Every row gives one point. Two turns around zero, p and q, are shown by what they do to some points. Write where each new point lands after one turn and then the other. Backwards means that the second turn is done in reverse. Each puzzle has new turns, and all numbers are rounded.
In the rows, zero is written as 100.

Turn p:
[136 137] => [132 141]
[113 71] => [116 73]
[50 93] => [51 87]
Turn q:
[82 154] => [82 46]
[129 78] => [90 135]
[80 112] => [109 78]
[147 59] => [87 161]
[63 97] => [131 80]
Where do these land?
q, then p: [121 79] => [92 129]
q, then p: [34 157] => [128 18]
p, then q: [102 80] => [108 118]
q, then p: [123 107] => [77 106]
q, then p: [120 77] => [94 130]

Turn p:
[97 115 103] => [107 114 98]
[113 163 147] => [158 151 122]
[146 62 39] => [99 29 53]
[103 61 105] => [82 70 118]
[76 107 99] => [85 120 98]
[65 92 107] => [70 117 112]
Turn q:
[176 107 92] => [87 63 34]
[88 129 86] => [91 132 93]
[126 131 55] => [57 116 61]
[75 94 134] => [135 105 124]
[61 62 117] => [115 89 154]
[74 77 116] => [115 94 135]
Where do these land?
q, then p: [73 98 151] => [151 79 116]
p, then q backwards: [120 80 85] => [125 80 105]
p, then q: [83 120 103] => [100 122 86]
q, then p: [158 82 81] => [45 73 83]
q, then p backwards: [101 59 65] => [85 48 104]
q, then p: [65 161 116] => [156 133 69]

Turn p:
[112 111 127 77 66 66] => [146 93 119 88 69 86]
[125 54 62 140 110 156] => [65 77 92 113 157 162]
[94 56 80 121 143 143] => [66 102 81 128 162 118]
[103 147 103 103 96 97] => [92 121 99 74 67 102]
[62 122 123 98 65 68] => [104 101 138 107 54 67]
[105 63 34 100 128 126] => [62 60 57 104 146 113]
[106 118 130 101 107 53] => [133 122 91 114 61 88]
[93 128 141 60 86 92] => [131 124 123 72 86 64]
Turn q:
[74 76 96 86 50 89] => [100 114 159 92 87 112]
[108 108 87 99 122 144] => [79 127 69 103 122 91]
[74 92 134 61 93 63] => [115 58 149 101 122 100]
[132 74 43 108 109 108] => [95 132 71 45 85 102]
[75 123 101 62 50 55] => [155 98 160 107 107 119]
[153 112 125 146 140 141] => [61 89 19 124 92 114]
[85 115 115 138 135 100] => [95 82 72 128 85 65]
Where do these land?
q, then p: [125 128 90 129 90 142] => [47 96 97 78 76 119]
q, then p: [121 85 80 112 88 78] => [112 81 116 68 109 97]
q, then p: [127 78 104 83 141 138] => [63 91 69 107 115 56]
q, then p backwards: [97 41 53 82 99 91] => [99 155 102 67 76 137]
q, then p: [83 88 150 95 75 67] => [123 110 140 136 130 116]
q, then p: [89 77 139 90 58 122] => [82 140 144 121 114 93]
p, then q: [136 115 118 70 106 99] => [118 106 80 82 129 128]
q, then p: [60 136 93 123 176 113] => [103 66 42 145 46 103]
q, then p: [63 151 72 116 67 50] => [155 106 106 82 68 164]

Turn p:
[102 113 130 158 127 147 95 115] => [100 65 67 94 101 76 47 144]
[103 124 91 62 75 86 143 69] => [114 101 119 100 102 121 100 31]
[91 120 92 112 109 56 104 83] => [71 109 130 124 94 87 90 82]
[129 68 94 108 75 101 85 117] => [105 83 84 100 108 87 146 114]
[73 101 133 90 106 59 80 56] => [92 106 144 151 90 133 90 106]
[83 84 78 84 115 101 112 105] => [85 122 94 79 87 116 106 95]
[103 65 91 91 78 119 116 146] => [95 97 66 63 128 110 134 106]
[77 98 65 95 73 132 95 151] => [104 139 49 74 133 90 113 103]
[139 126 151 125 147 126 95 109] => [121 50 121 78 95 75 52 141]
[103 61 70 90 77 105 91 90] => [102 110 75 106 83 111 145 94]
[97 140 105 84 119 67 83 59] => [111 118 152 131 79 95 77 85]
Turn q:
[133 125 113 119 96 137 68 70] => [115 68 56 122 97 70 129 89]
[98 138 71 62 89 91 49 111] => [84 68 62 95 103 93 56 144]
[98 79 106 87 97 67 78 81] => [84 115 107 100 105 86 114 141]
[109 70 95 127 78 119 87 113] => [93 88 126 123 107 68 98 79]
[108 64 88 87 89 97 134 78] => [91 111 134 85 61 96 118 99]
[54 60 84 111 80 144 121 98] => [88 81 147 58 110 80 103 57]
[133 130 131 131 104 62 123 143] => [104 144 81 159 104 138 85 82]
[75 139 135 104 108 125 117 129] => [117 116 67 84 128 117 81 57]
[95 64 102 64 144 88 93 97] => [136 118 126 76 101 95 100 143]
[98 131 75 108 117 71 131 79] => [91 91 94 99 84 158 116 109]
Where do these land?
p, then q backwards: [86 107 79 110 113 80 72 24] => [174 87 89 110 78 85 132 119]
p, then q: [139 134 66 104 122 83 126 109] => [69 137 86 82 94 99 122 144]
p, then q: [104 97 91 119 96 147 102 129] => [102 80 119 102 79 111 68 135]
q, then p backwards: [106 135 122 119 94 73 119 121] => [48 95 93 97 76 102 106 84]
q, then p: [85 89 82 75 80 110 74 108] => [90 124 122 107 111 113 122 124]
p, then q: [51 79 94 92 90 78 113 45] => [82 57 87 88 119 87 130 47]
q, then p: [91 66 97 114 101 88 75 102] => [76 87 122 93 114 105 84 122]
p, then q: [60 78 109 77 130 99 91 77] => [97 82 72 93 113 75 78 58]
p, then q: [122 117 111 95 92 133 85 135] => [127 110 105 121 77 108 78 134]
p, then q: [157 99 148 96 81 110 142 149] => [157 137 149 76 77 83 107 142]

Turn p:
[103 121 93 70 89 76 88 103 82] => [80 110 98 115 133 104 83 80 95]
[112 91 98 93 118 78 92 104 90] => [100 85 99 103 117 115 112 84 89]
[79 108 127 77 99 116 109 81 133] => [109 100 114 98 107 62 99 109 141]
[105 114 93 98 99 79 87 73 95] => [74 90 99 118 104 86 102 84 91]
[84 126 113 110 102 115 110 110 118] => [105 116 123 111 85 99 97 116 123]
[75 90 114 95 124 130 67 93 111] => [100 74 81 101 94 105 106 115 148]
[96 84 133 92 96 96 82 88 75] => [99 70 86 108 128 94 93 123 95]
[106 85 75 112 99 95 127 119 83] => [117 123 89 92 93 116 111 95 69]
[120 72 76 131 85 98 107 135 108] => [125 103 99 74 69 127 87 89 68]
[73 107 103 112 96 109 113 82 121] => [109 108 103 113 77 73 104 108 116]
[125 99 61 115 84 116 123 122 98] => [98 136 98 70 75 118 97 92 74]
[120 104 112 94 108 92 95 90 86] => [83 87 107 99 118 101 108 103 90]
Turn q:
[138 91 104 95 89 81 83 72 114] => [78 94 117 117 91 123 76 122 123]
[87 138 102 120 92 101 113 93 112] => [93 121 112 87 92 96 127 78 118]
[97 95 120 86 95 120 106 98 104] => [118 81 96 90 107 102 96 93 115]
[88 91 99 113 115 87 89 104 62] => [109 101 102 125 97 106 108 93 61]
[92 132 75 87 87 166 96 117 96] => [103 103 112 70 151 62 90 63 105]
[107 103 98 93 90 79 112 107 85] => [105 109 103 102 75 96 85 98 92]
[90 108 97 134 89 103 111 120 94] => [99 105 117 79 90 88 125 96 80]
[89 85 97 94 88 78 83 98 102] => [102 96 101 125 90 87 101 120 102]
[100 77 96 88 108 101 116 82 114] => [87 81 72 100 95 105 94 104 110]
[113 79 112 90 148 85 92 109 117] => [107 109 67 104 112 135 96 133 93]
Where do these land?
q, then p: [109 106 83 93 87 111 104 94 86] => [94 79 91 117 105 90 98 98 104]
q, then p: [78 93 88 86 103 112 112 104 77] => [86 90 83 107 101 95 113 84 75]
q, then p backwards: [82 110 110 102 93 110 24 92 140] => [72 133 158 68 138 101 118 96 88]
p, then q: [98 105 87 97 78 76 119 116 101] => [97 112 124 117 105 121 96 81 100]
q, then p: [105 99 90 124 132 111 114 117 90] => [85 126 76 104 123 104 118 111 103]
q, then p: [109 107 118 96 96 107 122 117 107] => [88 103 103 78 120 93 90 89 108]
q, then p: [109 117 103 87 107 62 93 80 98] => [85 106 113 107 64 100 78 114 107]
p, then q backwards: [105 86 96 95 110 103 111 116 142] => [98 123 130 99 78 112 118 108 98]
q, then p: [100 97 122 123 93 108 118 64 78] => [108 93 79 82 92 61 103 127 95]
p, then q backwards: [104 81 103 98 101 100 83 99 82] => [101 77 101 97 116 112 105 97 102]

Turn p:
[87 65 90 90 120 116 121 125 99 134 80] => [78 73 96 74 69 85 71 114 93 119 118]
[127 88 75 107 129 113 108 118 139 106 96] => [90 88 78 84 74 100 70 120 99 74 69]
[98 68 99 116 104 132 120 101 124 88 97] => [99 100 81 76 81 107 93 130 131 111 91]
[78 128 108 90 88 118 54 97 89 102 101] => [130 100 127 123 109 66 108 82 104 114 90]
[118 102 106 94 75 86 131 112 109 122 72] => [91 100 88 88 125 99 70 113 93 83 135]
[84 113 68 109 110 103 106 75 102 92 145] => [85 108 89 90 90 88 152 90 101 90 73]
[96 109 106 83 111 38 121 77 119 117 103] => [83 127 85 98 116 112 109 108 36 94 110]
[100 82 90 50 82 98 77 114 82 113 93] => [67 89 137 126 108 77 81 105 96 115 108]
[117 130 131 120 76 77 94 70 62 66 82] => [138 109 112 131 133 141 128 87 108 86 131]
[115 121 118 107 90 120 121 120 62 33 79] => [124 65 126 89 137 152 107 92 143 96 104]
[85 87 93 74 104 124 88 79 59 117 102] => [87 70 114 125 87 76 125 101 104 128 117]
[79 103 91 121 96 66 76 84 94 112 119] => [102 138 109 108 81 92 124 77 81 95 106]
[125 100 130 129 104 100 106 116 129 111 122] => [108 120 54 96 100 113 72 81 108 97 86]
[91 102 96 111 111 109 75 112 131 87 110] => [116 116 105 93 86 93 90 99 105 100 61]
Turn q:
[93 105 95 92 107 128 128 107 100 121 106] => [107 124 83 103 75 108 121 107 110 111 99]
[85 122 96 90 140 110 63 73 100 118 115] => [121 94 104 163 95 87 95 88 113 103 88]
[109 93 70 90 75 94 110 108 58 94 83] => [116 124 92 76 128 126 92 85 78 111 115]
[95 43 63 124 101 100 89 76 115 100 93] => [109 86 56 101 115 63 103 101 66 72 120]
[112 134 120 83 54 100 115 88 116 79 89] => [65 88 115 89 119 139 107 117 129 108 120]
[111 102 114 78 87 100 101 87 92 79 113] => [78 95 95 96 115 108 88 86 120 117 101]
[114 126 112 127 71 108 96 121 129 121 120] => [102 98 130 87 102 82 124 147 122 111 102]
[69 106 92 96 110 68 101 60 90 60 100] => [102 77 83 111 125 124 78 71 115 60 86]
[85 96 119 56 109 87 113 77 101 108 24] => [79 88 98 121 61 156 76 82 74 84 143]
[137 79 99 114 113 88 128 125 98 119 75] => [109 89 96 65 70 105 103 112 57 120 97]
[75 93 99 74 150 92 61 116 103 100 127] => [99 120 105 143 87 68 64 86 98 92 63]
[106 104 103 122 104 97 113 135 108 107 115] => [107 109 113 76 87 87 111 120 99 102 76]
[109 115 93 124 99 125 94 130 76 73 118] => [102 122 120 84 125 90 132 84 99 111 71]
[99 83 127 130 79 104 87 99 112 121 123] => [106 88 112 83 93 56 107 111 123 99 119]
Where do these land?
q, then p backwards: [73 127 81 100 75 95 155 106 87 120 81] => [103 88 110 154 102 82 124 84 110 60 80]
p, then q: [120 119 129 72 97 62 80 107 133 65 53] => [97 98 153 115 90 81 128 56 71 134 75]
q, then p: [121 88 115 78 108 101 103 64 109 69 120] => [96 118 109 87 56 77 110 127 86 106 102]
q, then p backwards: [103 125 96 99 71 113 125 101 117 125 85] => [93 72 102 112 95 97 120 69 93 77 79]
q, then p: [100 77 119 129 127 94 93 103 105 102 109] => [86 123 117 113 108 122 98 116 93 97 125]
p, then q backwards: [101 101 130 114 122 112 66 110 97 72 117] => [103 133 102 89 136 98 109 95 66 106 115]
p, then q: [111 76 130 95 119 108 68 110 83 113 109] => [128 85 108 103 108 73 116 111 101 97 138]
p, then q backwards: [72 88 82 116 86 127 104 106 62 119 99] => [102 85 149 118 83 121 99 88 96 118 106]
q, then p: [72 109 68 99 101 108 113 125 107 119 128] => [117 86 108 85 126 104 81 91 95 57 88]
q, then p: [124 71 106 80 72 79 111 91 123 64 106] => [83 97 138 90 72 75 107 105 79 130 79]
p, then q: [122 108 85 117 127 102 88 116 74 106 121] => [90 81 75 95 122 100 112 86 105 81 132]
p, then q: [61 143 83 96 83 73 114 107 96 142 92] => [115 87 87 96 107 122 48 66 126 117 71]
q, then p backwards: [118 78 93 71 103 110 111 70 122 75 63] => [132 86 108 81 122 78 136 91 79 126 116]
p, then q: [103 88 83 134 109 116 68 86 84 109 119] => [94 78 93 74 123 113 113 128 114 88 123]

Turn p:
[84 116 101 109 96 72 71 114 63 65 58 103 73 133] => [124 117 121 53 68 135 109 88 59 93 128 113 98 101]
[86 100 99 80 60 93 88 80 154 120 123 85 112 119] => [108 107 102 157 122 112 93 133 85 109 83 107 140 93]
[127 89 124 75 130 115 101 130 131 81 119 80 118 77] => [107 69 77 124 132 77 101 60 96 72 80 99 86 81]
[96 116 90 108 93 91 68 73 29 77 96 99 127 136] => [135 83 113 62 48 115 123 144 89 108 101 124 75 95]
[111 123 111 125 140 160 100 147 125 132 107 81 85 73] => [77 100 124 120 141 54 59 70 121 74 130 105 59 87]
[79 98 69 71 114 84 91 69 38 86 51 71 92 132] => [108 108 133 60 68 160 127 101 87 125 72 129 64 113]
[130 61 94 107 41 100 95 80 133 114 93 105 108 79] => [75 100 81 101 111 103 66 134 91 103 63 65 142 81]
[115 128 136 111 108 104 147 128 115 125 96 93 111 78] => [78 114 70 103 131 56 93 73 111 122 120 119 95 81]
[140 82 90 65 85 97 100 90 120 124 123 120 88 136] => [123 106 102 126 114 128 110 111 127 112 88 60 119 61]
[115 117 90 67 66 116 106 72 139 94 120 126 90 73] => [107 132 59 145 106 102 85 121 99 96 81 61 99 108]
[45 81 77 122 100 88 101 95 63 77 56 148 133 123] => [128 108 130 47 41 89 103 96 102 119 85 114 131 149]
[85 85 126 88 106 111 110 137 86 119 145 94 85 61] => [87 50 81 123 123 93 83 77 110 116 134 86 85 119]
[112 93 123 129 119 131 139 102 127 83 124 77 74 98] => [49 98 105 135 96 67 116 71 97 83 114 86 91 79]
[106 112 74 128 127 88 123 143 110 103 130 86 101 64] => [72 86 74 107 108 91 85 75 142 64 127 128 101 107]
[70 97 95 116 115 49 59 40 66 100 59 133 104 119] => [123 120 129 34 92 121 147 147 84 104 94 102 116 145]
Turn q:
[90 116 139 121 122 40 98 66 120 97 102 90 113 149] => [89 94 112 121 99 158 132 90 130 96 90 153 139 96]
[118 133 116 62 83 87 105 120 67 112 150 92 89 64] => [140 137 79 63 115 78 94 135 84 128 114 118 121 120]
[56 100 81 62 109 98 112 84 101 142 96 130 66 90] => [128 88 68 141 72 91 61 111 100 92 91 84 123 133]
[128 105 73 97 89 63 101 127 117 64 102 75 76 88] => [95 78 106 69 118 83 85 122 106 79 130 146 81 94]
[96 81 37 131 122 107 54 84 76 107 86 49 136 86] => [100 107 147 82 110 118 110 90 114 57 77 76 35 150]
[101 121 96 107 89 91 94 133 98 93 145 74 148 102] => [114 137 113 62 86 92 147 106 83 84 106 124 93 100]
[128 89 62 150 95 75 100 76 157 75 104 97 149 108] => [63 70 108 58 60 144 131 77 121 74 121 117 62 90]
[92 72 86 53 107 101 122 90 43 110 108 105 107 71] => [121 106 85 97 129 87 92 102 79 92 122 55 124 153]
[106 88 103 53 138 94 92 63 108 94 87 58 97 156] => [108 66 107 114 137 105 133 114 158 69 72 91 133 105]
[105 110 139 65 100 110 83 74 85 122 70 144 113 87] => [100 112 79 92 108 125 66 89 92 118 65 63 147 92]
[112 113 122 114 87 137 122 89 85 124 60 102 112 103] => [72 107 73 108 115 94 105 69 89 130 62 82 93 97]
[82 107 67 120 129 128 88 83 88 74 106 82 88 90] => [94 80 138 111 96 99 109 132 95 105 90 82 67 125]
[122 87 113 102 112 127 121 158 93 119 107 129 100 71] => [139 104 78 96 109 82 93 81 50 119 116 83 81 68]
[95 82 146 78 77 123 105 103 106 103 90 96 61 66] => [92 127 67 124 127 88 68 128 104 120 113 80 102 72]
[43 119 113 159 75 123 102 146 121 70 84 137 89 139] => [58 107 139 152 46 72 100 82 60 108 93 129 97 49]
[125 76 108 126 67 95 102 102 136 95 103 139 56 131] => [87 78 100 112 74 88 74 71 135 129 136 117 102 55]
Where do these land?
p, then q: [106 81 61 99 87 116 128 98 138 93 83 127 113 100] => [56 108 99 82 91 120 96 98 106 74 57 118 92 92]
q, then p: [63 138 138 83 88 141 109 90 86 83 103 93 74 104] => [99 103 103 62 115 86 72 89 113 115 128 157 122 106]
q, then p backwards: [99 124 127 154 124 88 123 86 58 93 117 98 53 81] => [38 120 123 63 80 100 107 87 84 146 102 67 94 110]
p, then q: [107 143 115 84 105 80 88 112 137 88 77 94 103 129] => [102 77 104 62 105 117 100 105 65 144 88 101 106 118]
p, then q backwards: [119 51 66 67 137 89 87 110 99 68 99 122 114 98] => [118 96 72 79 137 100 77 79 112 138 82 103 139 132]
p, then q: [94 57 103 77 97 80 99 98 159 106 71 83 156 66] => [83 61 121 103 121 142 92 55 76 54 58 76 111 109]
q, then p: [110 67 93 110 97 112 81 152 120 94 110 117 118 92] => [81 85 50 106 102 118 108 114 79 90 109 80 68 106]
p, then q backwards: [119 131 95 94 121 109 121 119 47 136 118 86 46 88] => [138 48 100 156 82 98 104 78 125 93 111 80 84 71]
q, then p: [149 62 84 89 93 98 112 107 88 94 108 140 173 80] => [98 71 80 147 87 137 131 117 100 126 53 104 46 100]
p, then q: [110 80 121 108 94 108 97 75 134 98 100 48 110 138] => [82 120 93 124 123 129 89 86 38 109 108 92 93 107]
q, then p: [62 145 91 145 88 133 97 91 24 111 63 88 89 95] => [107 135 161 48 108 103 127 114 74 144 148 128 102 99]
q, then p: [118 96 124 84 86 87 49 67 141 120 91 107 73 104] => [113 118 104 121 139 82 52 107 83 58 72 94 106 108]
q, then p backwards: [97 92 73 84 111 94 68 82 162 103 130 104 148 95] => [138 93 49 116 108 81 78 89 62 58 110 123 90 118]
q, then p: [69 105 116 105 109 86 118 105 64 128 112 119 76 131] => [99 107 106 71 93 66 115 143 121 104 107 109 122 73]
p, then q: [78 126 95 115 61 80 122 107 41 84 120 75 56 101] => [117 142 103 112 46 43 100 103 110 126 122 76 97 119]

Turn p:
[119 76 73 111 72 126 74 108 112 99 108 99 85 91] => [86 78 107 75 111 76 109 106 93 124 82 90 118 131]
[83 130 109 106 114 96 112 120 96 78 71 97 122 84] => [92 126 84 139 100 94 87 110 124 89 93 100 107 78]
[103 89 88 100 88 133 113 130 118 121 122 111 96 106] => [88 92 74 62 120 91 85 83 92 93 91 100 112 118]
[110 79 88 90 100 121 76 118 103 105 111 82 109 128] => [88 77 98 82 104 105 72 119 81 104 96 79 97 122]
[123 89 66 74 82 108 80 112 103 94 147 115 85 107] => [68 72 109 62 93 103 113 80 93 100 107 65 112 127]
[88 104 77 109 90 125 73 93 110 102 135 102 81 122] => [103 69 101 65 81 107 98 107 102 101 102 98 134 123]
[109 103 118 116 128 58 94 83 122 103 98 101 107 92] => [118 102 92 132 98 104 123 106 109 99 131 113 74 115]
[89 103 138 103 119 101 132 78 85 78 86 92 122 77] => [126 144 101 127 85 106 98 95 112 89 74 108 76 86]
[87 94 104 99 125 102 118 115 87 91 79 92 75 94] => [97 122 114 110 103 80 91 109 87 69 100 113 104 89]
[70 97 121 87 107 110 99 108 73 110 76 125 113 78] => [112 99 119 118 125 100 79 82 123 79 77 106 96 75]
[126 101 81 72 79 120 79 91 138 108 108 104 76 122] => [91 52 85 70 79 74 105 91 78 117 108 86 100 105]
[78 92 99 109 114 87 134 92 87 85 61 117 123 103] => [125 129 95 115 122 102 111 119 109 81 91 92 93 59]
[85 102 115 99 76 66 103 93 102 103 105 80 99 99] => [113 110 105 123 98 119 103 84 82 123 116 103 112 97]
[123 120 126 121 94 75 101 88 80 102 98 102 96 113] => [102 120 114 98 90 108 100 103 117 127 131 116 83 90]
[107 123 96 105 110 73 112 71 83 123 95 80 112 85] => [90 107 101 121 92 132 123 105 98 109 101 133 82 84]
Turn q:
[72 95 99 87 114 80 104 83 77 109 123 108 98 111] => [73 92 76 90 109 118 78 95 96 108 98 103 97 73]
[88 121 100 113 112 118 107 119 135 105 75 108 106 121] => [108 136 119 102 112 90 116 109 97 105 78 76 125 99]
[104 107 106 109 102 104 112 78 77 106 126 77 105 120] => [75 95 102 96 119 102 73 115 99 94 109 92 71 104]
[87 97 124 88 134 92 113 79 69 88 95 90 91 99] => [68 103 85 114 131 117 90 81 111 117 114 116 97 104]
[104 113 121 82 110 64 103 89 100 91 108 93 85 110] => [97 116 70 109 104 93 85 95 108 127 119 102 85 91]
[112 107 86 111 77 121 58 108 102 111 115 103 91 59] => [113 89 116 96 48 112 101 111 73 83 110 115 107 123]
[132 75 101 75 104 103 62 115 102 117 103 106 102 85] => [90 81 92 109 60 70 115 77 80 94 97 114 100 110]
[106 121 81 129 97 109 122 135 108 83 86 118 121 106] => [131 97 108 95 119 91 103 127 113 97 75 81 133 119]
[115 82 81 114 84 90 68 100 99 130 83 92 105 66] => [92 71 116 94 50 102 130 107 105 98 115 102 105 105]
[109 101 96 76 112 95 115 67 101 91 96 113 87 112] => [98 106 86 80 128 91 102 80 90 109 123 105 94 90]
[97 80 129 103 110 86 121 84 92 98 107 111 73 115] => [92 105 67 115 123 116 102 80 102 95 113 83 83 91]
[118 98 113 79 67 107 84 98 104 127 108 105 116 58] => [112 73 109 113 69 97 123 113 66 107 103 127 80 99]
[82 112 83 124 73 122 98 132 113 70 65 105 118 131] => [129 125 125 99 113 86 106 127 130 65 76 99 135 94]
[86 102 86 128 98 116 112 117 139 65 93 98 129 111] => [130 125 119 79 112 100 109 111 127 91 57 92 105 115]
[89 87 95 81 106 92 121 95 80 109 116 73 73 95] => [90 82 108 110 105 115 70 72 104 111 117 95 84 84]
Where do these land?
q, then p: [117 107 90 93 94 96 87 172 89 106 81 92 73 104] => [115 112 88 119 117 123 111 123 113 161 109 89 92 127]
q, then p: [119 114 102 101 83 112 90 89 94 103 118 121 108 48] => [89 108 123 48 124 102 84 94 101 101 101 81 90 90]
q, then p: [68 112 97 115 91 89 110 83 125 115 103 151 114 110] => [47 112 92 112 106 94 93 95 93 80 61 104 92 79]
q, then p: [94 111 91 90 119 83 97 98 123 81 126 164 115 110] => [49 76 103 107 111 111 119 117 94 90 82 86 84 56]
q, then p backwards: [96 111 125 138 111 159 86 110 86 70 116 84 86 94] => [78 72 115 112 143 96 96 129 80 97 139 68 107 77]
p, then q: [116 114 97 95 102 85 100 96 109 116 101 80 117 120] => [100 84 114 98 88 115 83 93 84 79 99 90 111 95]
q, then p: [116 115 93 101 114 94 130 95 93 104 75 77 108 104] => [114 96 86 110 105 114 88 96 85 83 122 119 84 121]
q, then p backwards: [103 88 93 105 88 101 92 105 104 67 84 75 111 110] => [100 106 118 120 120 113 95 98 89 93 100 128 94 83]
q, then p: [95 83 87 88 111 94 93 85 84 110 78 91 116 112] => [126 99 93 120 108 106 111 78 95 79 95 97 107 99]
q, then p: [120 24 106 98 109 81 92 82 98 109 105 95 81 99] => [135 105 108 83 76 95 150 98 58 98 81 96 128 99]
p, then q: [110 112 76 90 97 97 109 81 99 105 109 98 88 110] => [113 78 109 107 113 111 95 94 92 98 96 114 94 83]
q, then p: [94 100 118 94 114 100 89 89 111 116 80 81 56 98] => [112 109 92 89 71 128 104 87 112 113 92 130 119 108]
p, then q: [69 105 121 106 72 80 101 95 83 91 109 111 113 99] => [89 108 118 93 100 93 119 118 76 107 100 100 78 131]
q, then p: [87 91 92 100 102 93 103 95 101 113 115 88 101 70] => [112 88 110 82 107 89 89 87 89 109 81 109 100 100]
q, then p: [96 114 112 87 95 136 122 125 103 93 100 92 113 112] => [105 113 113 119 102 87 88 124 124 100 120 115 77 98]
